Each row of a before or after table is a point. One or more steps were done to the points. Then noise was added and the rows were shuffled. The steps act on how far a point lies along the listed directions, d1 being the first. What was done? A step turns or swaps two directions, mirrors them in a line or flattens them onto one, adds a multiple of one to another, or multiplies one. Angles are multiples of 10 degrees, from the lower direction toward the higher: turns from -170 to 170, lines from 10 to 170 but not 90. Use the fewest steps. Two steps may share a direction if one is a turn and the other turns, adds or multiplies; they go together, in the order done. Otherwise the lowest direction goes first.
In the rows, zero is written as 128.

Directions:
(1): [174 102]
(2): [102  82]
Before:
[[182  58]
 [ 89 116]
 [ 78  98]
 [ 84 131]
 [103  89]
 [ 84  99]
 [ 86 139]
 [117 151]]
After:
[[128 184]
 [ 42 115]
 [138 167]
 [126 181]
 [110 168]
 [154 127]
 [153 164]
 [157 159]]
Steps: turn d1 and d2 by 120 degrees

Directions:
(1): [ 70 161  91  60 139 140 146 135]
(2): [ 75 108  90 177 157 148  78 108]
(3): [124 148 128 130  67 159 134  50]
(4): [ 95  92 165 101 138  60 120  84]
Before, 11 rows:
[[200 109 194 150 112 104 158  91]
 [173 109 145 185 110 157  90  83]
 [188 126 138 229 102 149 109 118]
 [ 70 125 131  56 153  97 150 141]
 [169 124 184 155  80 125 128  63]
 [134  98 114 216 173 162  82 128]
 [185 124 211 101 111  87 160 140]
 [119 145 158  23  72  84 189  94]
 [150  69 190 205 164  66 115 137]
 [165  66 173 198 122 104  85 110]
 [117 128 131 137  90 109 140 101]]
After, 11 rows:
[[187 135 196  90 120  96 167 163]
 [134 140 155 104 125 118 140 116]
 [143 134 108 179 150 139 116 166]
 [135 118 124 139 153 144  97 129]
 [108 135 125 120 102 109 145 119]
 [135  77 179 176 182  57 124 160]
 [140 148 162  31  61  96 195  96]
 [134  75 152 152 156  91  96 151]
 [113  95 108 199 191 148  80 140]
 [108 117 155  92 112 105 144 102]
 [174 125 168 109 144 102 170 139]]
Steps: flatten d1 and d3 onto the line at 50 degrees; turn d2 and d4 by 10 degrees

Directions:
(1): [127 114  97 137 169 108 216 111 112 144 108  61]
(2): [101  81 104 194 135 166 113  82 122  60 113 133]
(3): [130  91  98 117  69 142 172 151  99 149  71 189]
(4): [152 197  92 116  95  99 132  52  88 107 133 143]
Before, 10 rows:
[[ 80  73 102 192 221 135 147 129 147 115 121  30]
 [112  69 100 184 168 143 140 104 146 103 107 110]
 [ 97  48 106 204 118 198  97 128 132  59 102 162]
 [ 99  58 102 177  95 166 142 122 117 104  84 175]
 [ 94  53  92 201 145 164 149 105 125  86 112 135]
 [ 86  80 118 191 190 135 149 121 146  85 125  76]
 [143 181 115 143 163  87 168  62 106  99 156  56]
 [ 98  49 115 206 133 177 105 122 163  76 113 145]
 [127 167 135 101 134 110 125 152 126 136 131 141]
 [120 123 107 155 138 132 155 103 141 119 136 101]]
After, 10 rows:
[[138 158 137 111 111 121 117 140 155 149 156 135]
 [135 117 124  89 101 107 194 180 120 201  97 144]
 [146 144 143  74 125  97 163 195 139 211 145 138]
 [147 125 139  91 146  95 190 196 165 210 127  91]
 [151 131 127  77 143 100 212 205 129 212 114  87]
 [121 160 182  86 155 110  45 218 178 187 171 118]
 [152 142 148  87 140  98 120 180 163 192 138 134]
 [153 214 160 110 110 101  64  97 129 102 186 138]
 [126 159 178  88 147  96 105 204 167 172 164 121]
 [107 130 114 150 143 136 122 116 120  89 118 139]]
Steps: turn d1 and d2 by -160 degrees

Directions:
(1): [141 117 154 111  85 184  64 137  75 120  76 154 203 126 138 107 186  88
 123 122]
(2): [128 132 173  35 141 137 152  75  73 104 129  70 105 156  89 161 110  84
 119 148]
(3): [145 173 134 127 114 151 203 118 125 132 176 146 152 134 167  52 136 111
  54 181]
(4): [122  91 131  96 105 183 132  85 162  83 169 110 200 110 140 127  78 204
 145 105]
(5): [ 57 148 188 154 148 131  95 117 154 176 136 154 171  92 107 147  61  85
 127 180]
Before, 10 rows:
[[181  89 111  86 104 139  89 153  82  99  72 130 144 132 136 122 203 159
  145  69]
 [160  73  77 105  96 186 113  93 161  77 159  93 180 129 152 113 127 199
  155  65]
 [167 108 104  96 101 166 130 116 105  93 108 125 137 145 138 118 171 118
  161  84]
 [141  88 127 123 109 181  79 109 110  93 108 134 207  85 172 117 136 150
  132 109]
 [141  76 118 107 107 143 101 128 130  88 120 124 167 122 139 133 132 166
  142 106]
 [139  93 116  62 114 174 130  97  97  69 130  99 139 145 126 123 150 157
  144 108]
 [158  96 139  71  80 201 104  76 114  51 110  86 199 128 136 122 175 181
  134  89]
 [ 99  62 160  81 112 172  62  88 152 102 110  99 240 113 102 174  80 170
  187  91]
 [131 128 129 110  87 167 107 110 118 107 123 111 169 134 139 126 143 133
  116 132]
 [152 164 102 158 164  61  91 207  73 178  49 129  13 172  92 170 229  17
  125 137]]
After, 10 rows:
[[138  85 123 131 110 182  77 110 113  95 109 136 208  85 173 115 139 149
  136 107]
 [137  96 120  51 116 178 130  90  91  69 133  94 139 147 122 129 146 155
  148 111]
 [100  66 164  77 112 174  61  86 148 100 108  97 240 111 101 174  79 167
  185  91]
 [181  89 107  89 102 142  86 151  84 103  72 129 146 134 135 120 204 161
  143  72]
 [138  79 118 111 108 146  96 129 128  90 119 124 164 122 142 130 133 165
  141 107]
 [165 107 104  94 105 164 129 113 105  93 107 125 135 148 135 120 172 116
  162  84]
 [151 165 106 155 164  61  87 205  69 176  51 126  15 172  88 172 226  14
  126 137]
 [158  97 142  66  81 202 104  71 109  48 110  79 196 132 135 126 174 178
  130  90]
 [133 127 130 103  87 168 105 106 120 109 120 111 169 135 137 125 138 133
  114 132]
 [162  70  75 108  99 186 115  97 168  81 161  97 181 125 153 110 124 202
  160  61]]
Steps: multiply d2 by 1.3

Directions:
(1): [ 84 115  82  84 128 142 129  82 160  66  67  88 105 156 108 132 132  91
  95 164 145 127 145  46  71 165 180 158  84 134 149 115 143  42 100 107
  73 161 102 161  86  88  71 131 109 170 149 158]
(2): [144 197 142  95  90 150 161  87 117 151 150 170 115 144 105  70 156 147
  92  93 130 173 151  85  90 116 114  61 210 136 181 174 123 114  99  93
 100 144 129 157 143 149 120  95 228 123  72 188]
(3): [135  90 104 119 116 140 132  76 118 160 159 136 130  47  73 114 170 154
 203 121 145 107 178 174  89 160 141 184 160 157 131  87 117  79 179 130
  67 132 235 150 185 129 110  85 112 122 145 120]
(4): [142  44  91 143 151  94 106 109 138  80 205 142 163 112 100 125  82 135
 118 160 207 106 120  87 185 108 188  74 140 156  97  78 201 159 108 140
 131 118 149 158  99 128 144  89 199 156  88 132]
Before, 9 rows:
[[149 109 136 143 136 122 127 132 131 126 135 131 137 121 127 123 133 135
  145 119 131 129 125 152 143 125 129 122 127 132 121 118 126 147 147 133
  139 127 149 129 138 147 135 129 134 137 133 116]
 [130 131 133 110 136 130 124 134 124 136 114 126 120 126 132 128 130 123
  124 121 115 129 114 130 129 131 122 135 125 122 131 140 114 127 131 133
  134 127 122 118 124 131 120 137 125 127 130 130]
 [124 133 113 118 127 137 136 103 134 119 133 128 136 128 122 113 133 133
  118 134 140 136 142  98 112 135 150 123 127 133 129 126 133  97 118 130
  110 128 133 153 122 129 122 116 137 142 121 153]
 [116 126 130 127 119 127 127 130 137 129 116 119 120 123 134 141 117 127
  134 129 122 113 126 137 113 129 135 146 104 128 125 110 127 125 137 132
  126 127 124 120 127 108 127 126  99 126 150 117]
 [117 138 112 110 123 140 136 107 135 124 105 127 127 135 122 125 141 115
  126 134 112 126 144 125  91 149 139 152 130 129 140 132 123  95 131 115
   95 140 137 146 135 121 105 129 124 113 142 141]
 [132  82  93 121 137 127 127 104 140  99 176 130 148 108  98 118 100 139
  136 137 179 121 134 103 138 114 155 100 147 163 125  87 167 124 116 131
  104 138 154 156 115 119 124  96 168 146 103 145]
 [110 133 126 125 121 134 126 120 142 112 106 101 130 143 138 145 134  96
  110 136 114 134 128 108 111 139 134 144  98 121 130 123 119 116 127 131
  128 130 111 113 112 119 107 143  99 134 148 118]
 [141 131 134 140 136 133 122 148 127 140 140 125 127 126 133 130 129 130
  130 126 126 131 112 149 152 120 115 128 132 122 120 133 129 144 145 133
  151 126 123 118 129 152 145 148 131 128 133 119]
 [148 110 152 163 143 105 115 159 115 172 156 136 146  91 144 138 115 148
  172 119 111 110 103 203 174 113 113 135 128 130  89 117 118 181 166 156
  165  94 154  90 158 161 166 135  98 108 149  81]]
After, 9 rows:
[[124 102 153 170 157 108 103 182 123 168 101 100 136  95 166 173 118 129
  192 132  80  95  96 232 164 135 107 202  70 113  75 107  94 161 186 168
  172  96 140  64 152 141 155 171   7 106 202  49]
 [111  99 123 135 132 120 118 139 143 117 112 105 125 119 137 157 106 121
  142 144 126 100 119 144 126 133 146 163  80 127 109  93 136 128 142 141
  132 124 125 116 120 101 129 133  75 131 163 101]
 [128 127 128 108 139 128 125 131 126 130 111 120 119 127 129 131 128 119
  122 125 120 127 113 124 128 132 127 137 121 123 130 139 117 122 128 132
  131 130 122 122 120 127 115 137 121 131 133 131]
 [145 111 137 145 139 123 124 140 132 128 123 125 134 122 134 131 136 132
  151 118 122 127 125 163 140 129 123 135 117 127 119 120 119 144 152 136
  143 125 146 122 141 145 134 138 114 134 145 107]
 [109 101 114 134 136 122 112 124 148  95 114  93 139 138 137 159 121  90
  115 152 130 120 123 107 128 139 150 151  81 123 112 102 135 121 129 140
  133 125 116 114 102 113 110 143  88 142 154 108]
 [119 128 105 109 123 137 135  94 138 115 121 133 132 136 113 117 136 118
  119 139 132 126 145 109  96 146 151 134 142 135 142 128 138  97 122 112
   91 140 141 157 127 121 106 118 150 122 127 150]
 [134 133 136 140 136 136 120 152 129 140 124 116 122 129 138 137 133 123
  133 129 115 129 113 155 146 128 114 143 117 120 121 133 121 137 149 135
  150 126 118 115 129 145 140 158 108 128 144 115]
 [134 141 117 116 119 136 141  96 130 126 153 144 140 125 115  98 134 144
  114 126 147 142 144  92 115 125 147  99 153 137 135 130 139 107 113 125
  108 128 139 159 127 140 129 103 171 141 100 164]
 [149 103 115 132 129 126 133 114 125 129 200 154 152 100 104 106 104 156
  143 114 168 131 132 129 150  99 131  81 178 159 128 101 156 154 123 132
  120 129 162 147 135 137 144  91 191 128  87 144]]
Steps: turn d1 and d4 by 40 degrees; multiply d2 by 2.5
